Rows are points. Before rounding, the points of a table are all equally far from one centre. They may lie mostly on one side of it. Where is the centre, to within rounding?

Points (7 x 3):
[[ 25   8 -79]
 [-59 -28 -17]
 [ 11 -42 -51]
 [-40  14  37]
 [  4  -7 -83]
 [-72  31  -9]
 [ -9  75   7]]
Centre: [ -8  15 -21]

Points (14 x 11):
[[-17 -32  -6  91  37  40 -21 -95  14  35  59]
 [ 30 -15  33  11  75  -4  40 -63  -8  54  47]
 [ 39  23  22  85  51 -36  37  18   2 -45  -8]
 [ -4  15  59 114 -52  42 -23 -10 -36  44 -11]
 [  3 -27 -18  75 -65  62  28 -90  -4   1  34]
 [ 28  35  14   2  23 -16 -17 -55  26 -24 -36]
 [ 55 -84  32  68  10 -38  -8  16 -41 -12   8]
 [-34 -61  26  37  46  14  -5 -58   7 -65  64]
 [  8  48   0  -8  15  39 -38 -41  18  18  83]
 [  7  -6  11 -35 -45  -9  19 -67   7 -33  43]
 [-53 -13  24  68 -22  14  63 -10  58  22  10]
 [-44  39 -30  18 -47 -35   8 -44  31  13  54]
 [  4 -31  -6  72  43 -28  46 -87  -1  38  76]
 [ -3  -8 -22  51  90  32  44   8  19 -44  12]]
Centre: [ -6  -5   5  49   4  11   6 -19 -31   3  24]

Points (31 x 24):
[[  22  104  -12  -15  -19    3   25    7   16   -2  -55   41  -10  -28
    20   75  -11  -30   -1   27  -24    2  -72    9]
 [  19   -1   46  -31  -40  -53   55   21   -2   10  -27   39  -18   29
    -3   44  -18   -5    8   -1  -39  -46   -4   35]
 [  35  100  -15   30  -35    5   -8   51   19   14  -27   42   18   45
    28   71  -28   15   18   11   -9  -62    9    8]
 [  14  119   -2   20  -69   19   -9   49  -24   48  -79    6   28   32
     6   52  -51    9   -9    6  -19   -4  -24   10]
 [  -2   38   27   58  -57   -6   37  -18  -11   16  -33   42   21   72
    24   45  -12   29   24    6    9   -6  -33   -4]
 [  -1  104  -28   17  -28  -22  -29  -18   20   40  -73   30   -5   22
   -44   60  -12  -24  -40    7   11  -41  -57   12]
 [  41   60   26   17  -47    8   25    0  -12   12  -78   17   18   24
   -85   66  -23   23  -10   55   28  -31  -19  -31]
 [  11   86   36    0   12   37  -15   -9  -39   41  -40  -16  -10  -11
     8   36  -49  -33  -28    2   -4  -29  -49   -3]
 [ -19   68   28   43  -18   22   51   54   47   43  -68   12   38    2
    -6   56   -1   20   33  -10   15  -16    0   21]
 [   6   93   -8    5   -3   38   16   25    1   13  -81   30  -25    4
    -4   79   19   -1    5   66  -36   32  -50  -16]
 [   3  108   40    5   11   10    4   38  -35   12  -73   62   13   -2
    -9   52   23   21   48   47   14  -30    0    9]
 [  22   70  -24   31  -17   10  -38   14   40  -44  -82  -12    2   23
    -6   27    4  -25  -26   34  -28  -30  -36   14]
 [ -58  121   36   -2   -3   18   -1    4   30   -3  -36   -1   -8   14
   -56   45  -14   -7  -38   39   -3    4   20   34]
 [  -1   16   51   -9   29   26   38   38   13   54  -64   33  -24   33
    15   20  -51    1   -5   59  -16  -26  -60   -5]
 [   0   29   14    2  -57    2   22   38  -16   16  -44   24   30  -57
    -9   81   -9   53  -12   -2   16   -5  -35   44]
 [ -24   54   28   12  -13    8    9  -25  -18   34  -90   18    5    6
   -35   60  -47   66  -37   48   60   -7  -21    0]
 [ -27   79   -2    6   -7  -14    8   32  -51    0  -32   32  -63  -26
   -28   40   -7   84   35    7    3  -18    5   18]
 [ -44   63   13   28  -17   25   44    0    3    6 -106  -17    2   13
    12   77  -17  -17   20   23   14  -44    6   33]
 [ -14   93   25  -12  -51   29   16   -9   57   49  -81   32   18   47
   -69   15  -31    0  -27   14   -6    4   20  -25]
 [ -11  108   14  -24  -28   -2    5    6   40   -4  -70   57    1   30
   -18   65  -32  -27  -42   38   41    9  -37   34]
 [ -10   72   36   37  -17    0   74   17   18   -4  -67   37    7  -14
    -2   53  -23   -9   15  -23   16   18  -25   52]
 [  -5   30    0  -37  -21    5   74   19   11   26  -25   16  -31  -35
   -49   41  -70   16  -62   47   -9  -18   -6   51]
 [ -10   59   27    3  -27   31   -8  -23   33   42  -63   52   60    7
   -38   72  -27   17  -12    4   23   40  -44   41]
 [  24   70   -6  -31  -47   13   -2   40   26   37  -81    8    5   41
   -27   76   32  -39   21   67    4   -3  -43   10]
 [  24   55  -45   24    3   -3   50   17   -1   12  -27    1   54    3
     1   68    7   61   16   52   -6   31    2   33]
 [  26   59   11   -4   -7   -1  -11   38   15   36  -96   53   24   18
    10   75  -16  -37    0   11   38   27  -34    0]
 [ -26   81  -17   17   -9   20  -25   18  -48   51  -65  -44    1   34
   -26   58  -52   -5  -30   34   29    9   25   17]
 [ -24   57   -5    5   10   68    7   32   39   -3 -104   76  -24   41
   -39   23    8  -13  -29   44  -23  -27   -3   20]
 [ -14   63   29    1  -56   40   22   49   -3   27  -36   43   38   47
   -68   72   -8  -15  -29   18   28   10   13   10]
 [  67   67  -24   15   13    9    8  -10   33  -37  -42   41    0   31
    50   39  -31    2    1    6  -24    8    1   48]
 [  -2   60   19  -28  -24   37   50   31   44   -5  -42   66  -43   39
   -49   56  -42  -23  -10   84  -24  -30    3    6]]
Centre: [  4  47  -8  -5 -21  12   6   6   2  25 -45  24 -10  14 -21  19 -22  12
   7  28  -4  -9  -5  26]

Points (29 x 24):
[[  -6  -22   18   34   12   36  -74  -12   26   29  -33   -6    8   28
   -15   43   -7   88   -4   78  -24  -22  -47  -90]
 [ -22  -76   16   47    0   55  -63  -49   28    3  -31   29   -9   73
    18   21   10   69    8   42  -25    8  -40  -70]
 [  -2  -26   34   38   35   29  -16  -58   37    7  -63  -28   17   51
   -42   52   34   29    2   63   29   83  -27  -84]
 [  43  -14   17   16   32   50  -51  -67   17   -3  -30   29   -3   60
    -9   49   19   56   23   62   -5   29   -2  -81]
 [  15  -24   22   38   54   34  -28  -77   56   -4  -19   28  -26   63
   -62   57   19   72  -41   22   -5   17   -6  -82]
 [   9  -20   50   46    7   23  -26  -59   30   16  -40   22  -30   57
   -69   56   49   62   -2   34   29    8  -37  -72]
 [ -36  -47   72  -23  -13  -18   -9  -51  -19   24  -69  -16   22   45
    14   78  -18   31    3  -16   -6    9   -6  -59]
 [  10  -20   64    8   39   35  -62  -69    9   -4  -59    8  -36   16
    -7   46    3    5   23   45  -27   -2  -35  -69]
 [  11  -41   36   68   38   27    0  -72   27  -18  -46   22   41   65
   -22   44   18   44  -27   36    3   -1  -32 -102]
 [ -21  -23   48    3   54   22  -50  -43   -2   17  -38   27   -4   88
   -28   26   23   34  -19    9   58  -22  -43  -94]
 [ -25  -92   29   39   21   48  -18  -56   28   15  -29   22   21   80
    10   60   42   65   31    8   13   13  -17  -66]
 [ -21  -59   27   93   75   37  -35  -45   26  -10  -32  -38    8   76
   -31   24   45   75   37   22   -9   18  -11  -88]
 [  26  -30   32   70   31   28  -22  -62   26    7  -61   12  -33   56
    -7   28   24   47    7   54   35  -12  -53  -30]
 [   6  -72   44   50   15   49  -49  -83   34    2  -34   -4  -16   86
    -1   42   -7   42   15    0   30   46  -42  -56]
 [ -21  -29   14   69   15   21  -47  -50   62   18  -49   56    2   48
   -25   87   10   35   -1   30   13   15   -5  -72]
 [   0   -3   62   51   -7   53  -60  -50   49  -33  -64   -3    4   66
   -25   47  -29   36  -11   16   31  -12  -50  -32]
 [  16  -58   58   62   41   37   12  -71   25   27  -30   36   -7   40
    13   60    8   76  -10   29   17   21   -8  -50]
 [  42  -14   52   53   53   24  -30  -58   13  -11  -46   15   21   61
    -2   34   31   23    7   51   -1  -31  -24  -93]
 [ -25  -47   -2   49  -27   19   -9  -52    1    2  -69   37    7   62
    -3   16   12   81    9   28   -5   -4  -38  -85]
 [  32  -25   76   47   25   20  -24  -67   53   43   -8   27  -34   55
   -22   72   -6   47    4   44   -4   19   -2  -52]
 [ -26  -14   33   45   38   52  -42  -66   31    9  -18   -8   13   71
    21   55    2   72  -40   40  -40   18   -6 -107]
 [  12  -32   46   23    1   54  -33  -63    9   -2  -36   16   -1   68
   -33   50   62   66  -13   33  -16   12  -54  -78]
 [ -38  -60   68   66  -11   31   -9  -34   61   36  -54  -32  -12   36
     5   30   58   75    9   32   -9    6  -32  -70]
 [  10  -19   19   54  -35   39  -23  -54   37   11  -13   16   24   73
   -59   49  -10   78  -13   43  -50   -1  -39  -66]
 [  -9  -11   38   68   20   20  -32  -61   85   13    6   -1  -33   75
   -38   61   46   58  -15   -5   16   18    7 -101]
 [   1  -56   53   56    9    3  -22  -61   13   -9  -32   56   11   42
    -1   58   -7   68   11   69  -23   -4  -29  -35]
 [  -5  -16   -3   30   24    8   -3  -71   42   25 -101   26   -4   25
    -6   29  -22   64  -19   24    4   -6  -63  -46]
 [  17  -45   51   23   30    4  -26  -87   24  -47  -42   20   15   14
    18   57    8   62   -2   39    7  -13    0  -81]
 [  25  -42   35   41   18   89  -47  -53    0   32  -47   -8  -25   58
   -15   18    0   61   -8   17   -8   54  -46  -71]]
Centre: [-16 -11  20  23  28  -3 -23  -8  27   1   4 -17  19  24 -15   2   8  33
  -2 -10  -8  24 -11 -28]

Points (30 x 24):
[[  20   -5    5  -69   47   10   26  -65    4  -34   -5   20  -19   79
   -20  -15   19   44   46  -67   28   -8  -11  -48]
 [ -10   26   15  -38   49   55   17  -61   51  -74   -2    0    3   59
   -54   -1   66  -17   14   17  -15  -32   12  -26]
 [  21   80   13  -66    7   82   12  -40  -22  -46    1    3   16   88
     1  -29    9  -49    3   -5   -8  -22  -75  -56]
 [ -39   33   19  -42   24   70   20   -5  -17    6  -27  -40   -5   63
    48  -12   -5    4    8   16  -47  -17   38  -37]
 [  -7    9   49  -54   59   31    9  -63   18  -22   24  -24  -28   39
   -14  -11    1  -17   20  -13  -17  -66    0  -20]
 [  -7   50   21  -56   58    3    1  -71  -11  -47    6   -8   26   11
    -1  -19   59   -8   15   -2  -21    4   42  -51]
 [ -26  -33   17  -64   -3   55  -37  -16  -29   27    4   -6   11   10
   -22  -21   23  -30    4  -39  -29  -24   -8  -58]
 [ -19  -19   -3  -65   23   52   30 -103   -3   13   20    8  -13   19
   -33   -5   12  -62   -3   40  -30  -22   12  -75]
 [  18   42    1  -53   33    6   -3  -13   20   32    2   -4  -24  -14
   -22  -36   20  -50   37   -2  -40  -21   26   30]
 [ -63   53   -9  -65   26   46   15  -63   -8  -88    6   27    2   98
   -31  -17  -55  -14   52   -7  -27  -11  -21   -9]
 [  13   25    6  -46   44   94   11  -53  -79  -34  -66   37   23   32
   -28  -26   39  -46    5   -7   14   -3  -21  -42]
 [ -74   -5   25  -81   13   45   44  -48   -6  -36   -7   -3   -7   74
   -15    9   52  -26   13   -2   -1  -16  -21    4]
 [ -13   37  -19 -102  -14   41   59  -46  -27  -68  -22    5    1   26
    -1  -90   38  -53   21   28  -37  -27  -13   29]
 [   8   18  -11  -86   12   75   62  -95   21  -38  -28  -30  -30   60
     5  -53    1  -29   19    0  -16  -54    4  -25]
 [ -17   42   20  -47   45   85   60  -61  -21  -46   -4   10  -49   35
   -68  -37   30  -68   14    5  -52  -16  -47  -13]
 [   7   52   36  -84    4   74   38  -99  -18  -69  -22   10   -1   51
    78    2   -4   18    8   16  -44  -47  -23  -36]
 [  16   43   -7 -101   23   43   20  -99   24  -47  -29  -37   -9    3
   -28  -16   24  -41   53  -46  -61  -30   -7  -16]
 [ -10   16    1  -69   52   66   49  -62   10  -71    1   35   11   74
    -3  -60   20  -67   32   -5  -64  -42    1   -9]
 [ -23    6   32  -48   43  118   69  -57   18  -83  -15   47   15   15
   -34  -42   15    0   16  -20   -1  -11  -28  -32]
 [ -24   11   20 -117   26   54   35  -89  -15  -68    9   40   20   86
   -36  -19   37  -24   24   -7  -20  -10    3  -19]
 [ -12  -20   59  -53   -5  100   35  -73  -30  -48   13   22   58   42
   -33   -2   19  -13    7  -10  -19  -51  -31  -36]
 [ -21   27   18  -72   13   91   14  -74  -60  -35   21  -15   -2   79
   -57  -16   17  -33   52   -6  -36   -9    4  -29]
 [ -28   53   14  -56   -1   26   22 -112   -7  -45  -27  -29   11   74
   -33  -11   49  -42  -15   27  -20  -32   -7   -8]
 [  18   21  -23  -56   42  106   19  -71   21   -9   -3   12    4   46
   -24   57   14  -64   -2    5  -22  -22  -13  -50]
 [  -1   31   13 -102  -17   25  -18  -24  -30  -49  -34   -6   -3   73
    21    1   34   -5   44    8   -9   45   30  -54]
 [ -33    3   40 -102   82   49   19  -62    1  -57   -6  -13   14    7
    13  -19   17  -29   32   -7  -23  -32  -19    8]
 [  -6    1    0 -121   30   84    8  -71   21  -81   -5  -35   43   65
   -44  -31   31   -3   31  -33  -49   -4  -20  -12]
 [ -57   59    4  -79   45   57   36  -42   24  -54  -15    0   -1   14
   -44   10   -7   -6   19   -5  -57  -22   31  -56]
 [   2   12   -4 -117   53   48   36  -34  -11  -44   -3    2   17   43
    22   -9   42  -35    8   17    7  -34   13  -15]
 [   6   59    3  -60  -15   17   31  -37   -6  -36  -17  -42   31   33
    39   -7   16  -43   31   -6  -32  -23   24  -57]]
Centre: [ 17   5 -21 -38   8  36  15 -53  -6 -21 -24  25   9  28 -13 -19  -3  25
  19  24 -61  16 -48  -8]
